Each row is a point. The last column is the point's height on a tilted bowl or saddle (a function of degree 2), plus a little noise. Along how many of its main directions does it bend up, bend down or stay straight?

Points (11 x 3):
16; 68; -38
-18; -35; 14
-13; 26; -26
-6; 7; -28
-21; 32; -21
-40; -3; 44
8; 17; -33
3; 22; -35
-8; 20; -29
43; 13; -6
44; 43; -6
Directions: 1 up, 0 down, 1 straight

Points (16 x 4):
-11; 23; -11; 5
-40; -16; -6; -27
-39; -21; 9; -25
-17; -14; -27; -9
-2; 18; -36; 16
0; -18; 44; -14
2; -24; -38; 4
1; 2; -3; -11
-2; -27; 28; -24
17; -45; -34; -1
-6; 74; 6; 71
-46; 5; 37; 4
52; -34; -14; -47
0; -35; 12; -28
-42; -24; -39; -18
-16; 43; 33; 42
Directions: 2 up, 1 down, 0 straight

Points (26 x 5):
3; -7; 19; 13; -24
-5; 11; -11; 11; -6
46; 15; -42; 6; -28
24; -59; 13; 8; -2
-13; -39; 5; -2; 9
10; -14; 9; -13; -24
30; 25; 4; -13; -32
8; -60; 8; 0; 8
60; 0; 52; -38; -4
-62; -47; 51; -22; 87
57; -36; 16; 75; 41
-18; 11; 0; -11; 5
10; 46; 26; -52; 25
17; 15; 2; -2; -30
-15; 29; 1; -21; 11
31; -24; 61; -33; -5
1; 14; -74; 33; 52
1; -13; -18; -6; -10
23; 32; 6; 5; -24
-11; 1; -26; -42; 16
-23; -44; -1; 4; 28
-37; 0; -11; 18; 37
-6; -4; 19; 60; 7
-8; -7; -42; 18; 22
9; 9; 33; -20; -19
-8; -6; -16; -17; -1
Directions: 3 up, 0 down, 1 straight

Points (48 x 7):
-45; 32; -10; 5; 16; 10; 36
22; 25; -19; 1; -8; -3; 10
-28; 32; -1; -5; 33; -6; 26
11; 45; 11; -50; 12; 24; 31
5; 27; 28; 20; -43; 37; 42
3; -8; 3; 7; -24; 28; 6
-9; 20; -4; 38; -13; -35; 34
17; -32; 28; 29; 57; -3; 5
26; 20; -4; -18; -47; -14; 26
-56; -31; -29; -6; 5; 14; 20
26; -35; -51; 0; 21; 15; -6
8; -3; 6; -83; 61; 9; 28
-19; 9; 0; -22; 49; -18; 13
-4; -16; 63; -74; 8; 13; 35
-31; -22; -10; 45; 27; -6; 18
-26; 64; -1; 48; 28; -24; 72
-5; 38; -26; -13; -15; -28; 29
-13; 20; -9; -13; 15; 17; 8
-48; -12; -27; -4; -4; 14; 19
44; 38; -40; -19; 29; -1; 17
-28; 58; 1; 10; 55; 47; 54
23; -40; -16; -40; 27; 43; -3
-55; -16; 15; 3; 11; -31; 34
29; -36; -16; -23; -73; 5; 25
27; 18; 2; -18; -24; 13; 12
24; 22; 61; -42; -59; -9; 57
-37; -36; -23; 27; -17; 20; 22
2; 29; 13; 24; -17; -15; 29
2; 35; 13; -33; 9; -44; 33
-9; -16; -3; 8; 13; 7; -4
32; 24; -17; -12; -10; -33; 16
-15; -1; -14; -2; -57; -55; 43
-31; 22; -10; 24; 21; 4; 25
-33; -26; -10; -60; 15; 22; 12
27; -37; -5; 61; -13; 9; 19
-2; -76; 29; -14; -12; -2; 9
55; -14; 1; 17; 20; -22; 3
52; -59; -3; 15; 20; 18; 2
57; -28; 32; -37; -14; 25; 13
35; 41; 34; -5; 2; 10; 29
-4; 12; 20; 22; -8; -40; 26
-17; -32; 3; -12; 7; 39; -1
-11; 68; 19; -35; -41; 14; 73
17; 16; -22; 28; 16; 30; 8
39; 24; 22; 5; 17; 5; 12
25; 34; -24; 1; -9; -19; 19
13; 19; -9; -22; -13; -23; 12
28; 25; -8; 27; -10; -2; 18
Directions: 6 up, 0 down, 0 straight
